Rows are points. Each copy is the shape, with its points in the same order, stretched, turned, moved and blurred by noise. Is it also mirrored, or only turned?

Shape (6 x 3):
[[ 4.3  4.7 -1.9]
 [-3.6 -1.4  5.2]
 [-4.2 -3.2 -3.0]
 [ 3.4 10.5  2.5]
 [ 2.9 -3.9  5.1]
 [-0.7 -2.6 -0.7]]
Copy 1 (6 x 3):
[[ 0.2  2.0  7.4]
 [-1.5  0.5 -4.5]
 [ 6.2 -0.3 -1.9]
 [-5.2  7.6  6.6]
 [-1.8 -6.2  2.5]
 [ 3.8 -2.8  0.5]]
Copy 1 is: only turned
Copy 2 (6 x 3):
[[-2.1 -5.8 -1.6]
 [ 1.2  5.6 -2.6]
 [ 5.5  0.0 -2.5]
 [-7.3 -4.6 -6.1]
 [-0.4  4.3  4.3]
 [ 4.2  0.8 -0.1]]
Copy 2 is: mirrored
Copy 3, 6 rows:
[[-4.3  5.5  4.2]
 [ 7.8 -0.8 -1.5]
 [ 0.7 -0.6 -7.7]
 [-3.1  2.1  8.4]
 [ 8.4  6.6  1.4]
 [ 2.2  1.9 -3.6]]
Copy 3 is: only turned

Shape:
[[-3.8 -1.9 -0.7 -5.3]
 [19.5 -3.6 -0.9  2.8]
 [ 1.4  3.5 -0.7  0.2]
 [-4.3  3.3  2.4  0.7]
 [-0.7  0.1 -3.4  1.9]
 [ 1.6  2.3  0.0  3.5]
 [-3.6  1.5  3.6 -3.4]
 [ 0.6 -4.0  1.3  3.7]
 [ 3.1 -1.6 -0.9 -0.8]
 [-3.9 -0.8  0.3  3.1]]
Copy 1, 10 rows:
[[-2.9 -0.1 -2.8  4.9]
 [18.0 15.0 -5.7 -5.7]
 [ 2.0 -1.1 -2.1 -0.4]
 [-4.5 -5.3 -1.0 -2.5]
 [-0.4 -2.0  1.4  2.4]
 [ 1.3 -0.7  1.2 -3.0]
 [-4.2 -1.7 -3.4 -1.8]
 [ 0.1  4.5 -0.3 -1.1]
 [ 2.3  3.0 -2.4 -0.6]
 [-4.2 -1.6  2.1 -0.5]]
Copy 1 is: mirrored
Copy 2:
[[-3.1  1.1 -3.7 -1.4]
 [20.5 -2.4  0.5 -5.0]
 [ 2.7  0.8  3.1  1.0]
 [-3.1 -1.4  4.3  0.2]
 [ 2.3 -1.9  0.0  3.6]
 [ 3.5 -2.3  4.1  1.3]
 [-3.7  0.7  1.6 -3.1]
 [ 2.7 -7.0  0.0 -0.6]
 [ 4.5 -1.0 -0.9 -1.1]
 [-1.4 -4.7  1.2  1.8]]
Copy 2 is: only turned
